Rows are points. Each copy is the shape, with its points in the same order, stretched, turned, moved and blurred by noise. Some copies are also mirrored. Which?

Shape (6 x 3)
[[-53 -41 -19]
 [-21 -43 -46]
 [ 13 -15   9]
 [-16   9  39]
 [ 56  18  -6]
 [-22  21  18]]
Copy 1 (6 x 3)
[[ 38 -48  41]
 [ 51 -51  -3]
 [ -8 -23  -8]
 [-36  -3  30]
 [-17  11 -46]
 [-14  12  34]]
Copy 1 is: mirrored
Copy 2 (6 x 3)
[[-50 -35 -31]
 [-12 -48 -43]
 [  0  -9  19]
 [-36  19  30]
 [ 46  14  15]
 [-30  24  16]]
Copy 2 is: only turned
Copy 3 (6 x 3)
[[-60 -35 -21]
 [-29 -29 -51]
 [ -9 -24  18]
 [-31  -5  37]
 [ 43   2  16]
 [-40  13  26]]
Copy 3 is: only turned
Copy 4 (6 x 3)
[[-54 -34  13]
 [-33 -41 -28]
 [ 23  -8   8]
 [ 12  20  44]
 [ 60  22 -24]
 [ -6  38  26]]
Copy 4 is: only turned

Shape (7 x 4)
[[ -5 -26  -3 -27]
 [ 26  16  38 -23]
 [-26  -2 -38  27]
 [  4 -47  44 -13]
 [ -1 -45 -64  33]
 [  2   2  45  -5]
 [-17  45  41 -29]]
Copy 1 (7 x 4)
[[  5 -28 -10  -1]
 [-42   3  12  20]
 [ 62  21 -17   4]
 [ -6 -51  20  34]
 [ 71  -8 -59  24]
 [-16  -6  29  27]
 [-24  27  42 -11]]
Copy 1 is: mirrored
Copy 2 (7 x 4)
[[ -9 -28   9 -31]
 [ 20  28  23 -23]
 [-38 -31 -28  26]
 [  6 -27  61 -24]
 [ -6 -78 -34  33]
 [ -4  14  40 -10]
 [-30  53  16 -31]]
Copy 2 is: only turned
Copy 3 (7 x 4)
[[  4 -21  36 -13]
 [ -5  14  -2 -52]
 [-19  -5  17  47]
 [-22 -50   8 -43]
 [ 21 -36  17  64]
 [-31   0  -7 -39]
 [-43  38  13 -43]]
Copy 3 is: mirrored

Shape (9 x 6)
[[  5  33  13 -13  16  27]
 [ 28  17  -7 -48   2  24]
 [ -3   2   9  47 -50  41]
 [ 34  19 -36  -7  13  19]
 [ -5 -25 -74 -40   6 -45]
 [ 30 -10  14  -6  34  37]
 [ 50  -4  24  31 -29   7]
 [-19  -1   9  47 -38 -12]
 [-29 -36 -61 -32 -22 -30]]
Copy 1 (9 x 6)
[[ 25  15  23  15 -23  35]
 [ 42  -9   3 -13 -29  44]
 [ 19  64  -5  17 -47 -31]
 [ 45 -11 -25  23   0  28]
 [-11 -53 -53 -19  10   6]
 [ 53  24  22  -5  16  11]
 [ 42  11  19  28 -39 -47]
 [-25  32   0  25 -29 -42]
 [-30 -27 -53 -32 -10  -5]]
Copy 1 is: mirrored
Copy 2 (9 x 6)
[[  3  34   9 -17  33  29]
 [ 19  25  -9 -46   5  34]
 [-39  43  -6  43 -39  47]
 [ 12  25 -47 -13  17  27]
 [ 12  14 -73 -47 -19 -72]
 [  3 -21   4   0  27  36]
 [ 26  19  -4  49 -23  39]
 [-24  39  -1  56 -29  -7]
 [-24  21 -55 -40 -47 -67]]
Copy 2 is: only turned
Copy 3 (9 x 6)
[[-26   7  48 -11  -1   4]
 [-13 -15  57 -29 -45 -10]
 [ 24  12 -10  -6  -5  51]
 [ -7 -13  46  31 -29 -20]
 [-23 -46 -28   0 -52 -89]
 [ -6 -44  52  -3   5  15]
 [ 55  -2  27  -8  -3  19]
 [ 22  13 -37  -4  13   8]
 [-17 -46 -50  -9 -52 -58]]
Copy 3 is: mirrored
Copy 4 (9 x 6)
[[ -8  25  25  -9  33  21]
 [ 29  21  16 -29  28  18]
 [-25 -17  27  12 -52  54]
 [ 25   2 -10   7  32  29]
 [ 30 -10 -75  -6   5 -44]
 [ 12 -27  22  -4  51  31]
 [ 34 -12  48  18 -24  32]
 [-21 -13  10  32 -49  -3]
 [  3 -16 -67 -11 -16 -43]]
Copy 4 is: only turned

Shape (12 x 8)
[[ 60 -31  16 -33 -25 -27 -43  58]
 [ 13 -43 -36  28  -5 -46   6   7]
 [ -9  45 -26  27 -12 -23 -56  50]
 [-28 -25   6   2  14 -27  -1  37]
 [ 37  -9  11 -34  39  -3  -4  15]
 [  9 -30 -26  53  36  15  13  -4]
 [-22 -12  20 -10  26  40 -41   8]
 [-21  17 -49  44  -2  15  22 -16]
 [-13  -3 -11   1 -39  13 -51  56]
 [ 34  13 -49  42 -34 -19 -68 -15]
 [ 55  27  38 -28 -22  20 -41 -19]
 [ 14 -38  42  37  -3  38 -14  -7]]
Copy 1 (12 x 8)
[[ 34 -23  21 -55 -16 -16 -36  58]
 [-12 -33 -36  16  -6 -56   0  38]
 [-14  44   7  20  29 -25 -47  68]
 [-42 -30  11   4  24 -11   4  39]
 [ 19 -11  10 -37  30  -9  21  11]
 [ 11 -26 -38  49  32 -14  20  11]
 [-11  -8  16   3  43  36 -22 -10]
 [-25  28 -40  59   9 -14  19  10]
 [-16  10   3   4  -4  23 -55  56]
 [ 24  33 -38  26  -3 -57 -69  21]
 [ 46  33  41 -27 -12  -6 -25 -23]
 [ 27 -37  21  39   1  15 -13 -13]]
Copy 1 is: only turned
Copy 2 (12 x 8)
[[ 74 -17  20 -43 -30 -42 -29  51]
 [-10 -43 -13 -60 -18  -7 -11  -3]
 [ 18  55 -27 -30 -25 -13 -67  16]
 [-19  -3   0 -23  -1 -25 -10  50]
 [ 47   4   6 -35  42 -20   3  31]
 [-15 -22 -13 -31  30  53 -11   2]
 [ 24   6   0  32  36   4 -34  39]
 [-24  18 -48 -14   7  33   4 -31]
 [ 36  11 -21   8 -35 -11 -55  46]
 [ 34  -6 -20 -29 -18   8 -84 -49]
 [ 86  26  34  11   9 -15 -17 -25]
 [ 22 -18  49  23  14  42 -11  11]]
Copy 2 is: mirrored
Copy 3 (12 x 8)
[[ 52 -47  51 -53 -10 -46 -36  27]
 [-14 -31  11   6 -32 -42 -22 -45]
 [  2  11 -14  21 -12  -9 -70  33]
 [-31 -29  27  -5   1 -28  -7   7]
 [ 13 -17  34 -52  28   1  -4 -16]
 [-22 -45  11  27   1  20 -19 -57]
 [  1 -44  -5 -11  50  21   6  25]
 [-25  -6 -32  31 -32  28   2 -34]
 [ 11 -42  -6  -6 -25  -7 -40  58]
 [ 57  -9 -44  40 -17 -32 -60  -7]
 [ 91  -3  13 -28  24  14  10  18]
 [ 33 -69  35  33  19  24  23  -8]]
Copy 3 is: mirrored

Shape (17 x 11)
[[ 32  45  27  12  25 -22  22 -21 -18   2 -25]
 [-15 -44 -16   0 -58  -1 -39 -12 -52  -8  -7]
 [-17  52  30 -21  -9 -14  10  -9  32  47  -3]
 [-27 -20 -73  35 -65  50 -27 -17 -35 -12  17]
 [-16   1 -44 -27 -26   5  -2 -40 -66  -7  33]
 [  4  11  56 -14  20  -1   2 -35  37  -2  22]
 [-27  23  34  15  20 -28 -12 -38 -18   2   4]
 [ 13  30  43  -4 -19 -12  10 -12 -22 -21  12]
 [ -9  37 -44 -47  41 -10 -40 -17  95 -38  16]
 [-49  37  -1 -36  23 -22  25  33  47 -15  -4]
 [  1 -33 -58  -5 -17  35 -15 -20 -39  14  -5]
 [  1   1  43 -16  23 -45  19  -7  22  34  18]
 [-13  15  20 -42  42 -11   1  11  65 -17 -14]
 [-10   9  -3  22  23 -29 -23 -17  -2   1  17]
 [ -6  -5 -50 -22 -51   0 -63   1 -25   7   1]
 [ 13  10  16   1  -8 -60  30 -24  39  -4   8]
 [ 14  36  28 -11  31 -20   6  35  26   8  40]]
Copy 1 (17 x 11)
[[ -6   5  -2  23  31   1  26 -20 -59 -11  -1]
 [-79 -29 -44  -8 -20 -11 -30  14 -16 -44  31]
 [-10  12  16  -4 -10 -29  31 -11 -10  28 -15]
 [-54  14 -60  26 -37   5 -53  26  28 -60  24]
 [-27  -8 -82  14   1 -38   8  -7 -24 -39  42]
 [  9  14  34 -13  17 -24  40  -8 -14 -24  38]
 [-31  -4   8  27  23 -39  20 -21 -41 -28  24]
 [-24  10 -15  11   1 -10  47   5 -54 -25  22]
 [ 43  46  20 -33  73 -43   1  63  61 -23  13]
 [ 23 -15  17  19  13 -35  35  60  14  13 -27]
 [-23 -13 -60  -1 -17  -6 -54 -19  13 -40  17]
 [ -1 -20  22   5  20 -10  42 -22 -13  28  25]
 [ 34  -8  43 -23  34 -22  26  33  20  -9  -8]
 [-22   4   8  30  34 -26  -7   1  -8 -14  31]
 [-53   7 -50 -25   0 -26 -46  33   7 -11  24]
 [-17   3  11   9  49  22  61  16   3   3  16]
 [ 25   7  22  13   9  -8  20  24 -18  30  28]]
Copy 1 is: mirrored
Copy 2 (17 x 11)
[[ -9  55  19 -35  24 -21 -29 -40 -19 -40  -8]
 [-46 -28 -18  -8 -55  17 -31  24 -48   3  -5]
 [-17  50  33 -43 -41 -43   5 -38  28  14  -2]
 [-32  24 -58  25 -65  61  16  17 -33  38 -34]
 [-36   5 -62 -43 -31  33  20   2 -27  12  17]
 [ 22  11  24 -19 -16  -5 -21 -49  33 -25  25]
 [-53  15   2 -18  -8  -2 -33 -43  15 -25  10]
 [ -7  44   7 -31 -24 -10 -35 -14 -17 -30  36]
 [ 51  16 -46 -38   3 -22 -28 -35  92  30 -45]
 [  7  41  12 -39 -17 -46   3  29  80  -3 -17]
 [-15 -11 -18 -12 -11  43  23   8 -42  25 -30]
 [ -3  -5  27 -20  -7 -58  -4 -35  21 -17  17]
 [ 32  13  31 -36   3 -33 -21   0  74  -9 -21]
 [-30  16 -18   7   5 -15 -28 -33  15  -5  -3]
 [-29  -8 -41 -27 -42   1 -25  14 -30  60 -13]
 [ 12  22  -5 -20 -38 -70 -20 -37  12 -47 -15]
 [ 28  41   9  -5  15 -52 -16 -15  35   8  35]]
Copy 2 is: only turned

Shape (16 x 12)
[[-36   9 -16  62 -24   1  19 -32  54  39  27 -26]
 [ -1 -11  35 -18  28   2  50  -2 -50 -18 -55 -10]
 [  4 -27  21 -24  74  -5  21  18 -14 -10 -37  27]
 [-44  11  59  40  -3 -10 -56   6  45  -8  42 -12]
 [ -3   6  -3  13   0   6 -17 -47  47  14   7 -43]
 [ 22  28  17  -8  48 -29  41  15  11   7 -25 -23]
 [  8  13  20 -38  41 -26  51  17 -24 -55 -14  83]
 [-34  -7  -6  -7   8 -31 -10 -21 -13  25 -38 -37]
 [-46  40  40   4  39  34 -23  42 -16   2  17  43]
 [ 24  -9  22 -33 -10  12   8 -15  -4  21  -7 -52]
 [ 47  -6  18   7 -12 -36  20  14  -1  24 -30   8]
 [-79  40  52 -40  25  28 -23  62  23 -35 -33  46]
 [ 23  16 -20  39  -4   7 -17 -54  12  17 -44 -45]
 [-13  26 -46  36 -15 -22 -21 -17  24  15  43 -36]
 [  1 -10 -14 -13  13  -1   4 -38  12  47 -27  -8]
 [  9  30  22   1   8 -32  14 -56   1  38 -11 -17]]
Copy 1 (16 x 12)
[[-52   7 -23  60 -28  -2  12   0  34  29  34   3]
 [ 61 -52  38  -9  12  43  -7 -10  40   7 -38 -19]
 [ 20 -57  33 -16  66  40  20  19  16 -20 -32  -9]
 [-47  22  59  35 -13 -12  35  51  11  -9  38 -42]
 [-41   8  10  23  -2  -3  35 -30  38  19  37 -59]
 [ 43 -28  16  -2  59   1  24   4  73  13  12 -12]
 [ 43 -20  64 -43  50  15   1  -1  22 -45 -22  53]
 [-10 -29  11  18  17 -11 -24   0  33  34 -25 -48]
 [-10  31  49   5  39  57  -8  65   2 -17  -9   3]
 [ 19 -11  24 -21  -3  14  23 -20  35  47  15 -53]
 [ 36 -11   7  -8  20 -31  42 -10  28  33 -22  -3]
 [-25  28  48 -37  19  48 -15  74  45 -57 -44 -16]
 [ -1  10 -20  46   7   0  36 -52  38  35  -5 -63]
 [-31  27 -22  40   2 -33 -10 -16  16  23  55 -33]
 [-23 -16  -2  -1  30   9  21 -35  27  44  -9 -14]
 [ -3   2  33  24  21  -9  19 -43  60  52  -4 -15]]
Copy 1 is: mirrored
Copy 2 (16 x 12)
[[-44   2  -2  25 -28  16  30 -24  27  74  18  25]
 [-39  28 -23 -34  19 -29  -1 -41 -36 -40 -45 -24]
 [-23  -6 -13 -44  52 -42 -25   8  -6 -27 -44  -1]
 [-74  11  61  12 -11  30 -35  33  15  27  36  26]
 [-34   7  -3   0 -17  24 -18 -27  13  56  20 -15]
 [-14  42  -8  -3  19 -47  -8  -4  18  -4 -20 -30]
 [  5   6 -24 -34  13 -41 -28  -3  24 -79 -32  56]
 [-64  18  -3 -12 -24 -39 -38 -47 -25  40 -18 -12]
 [-48  50   9 -28  19  13 -21  50 -19  -3 -29  65]
 [-24  23  -3 -45 -27  -7   1 -18 -28  19  11 -46]
 [ 14  -3  19  -5 -29 -30   8  -6 -10  -7 -26 -11]
 [-92  58  16 -59  -3  -2 -53  50  29 -33 -73  47]
 [-11  15 -11  25 -27  24 -37 -46 -14  57 -23 -35]
 [-30  10 -25  35 -43  -5 -22  -3  -5  58  38  26]
 [-17   0 -13 -35 -17 -15 -15 -37 -10  53 -30   4]
 [-11  49  13 -12 -12 -22  -8 -62  -8  35   9  -1]]
Copy 2 is: only turned
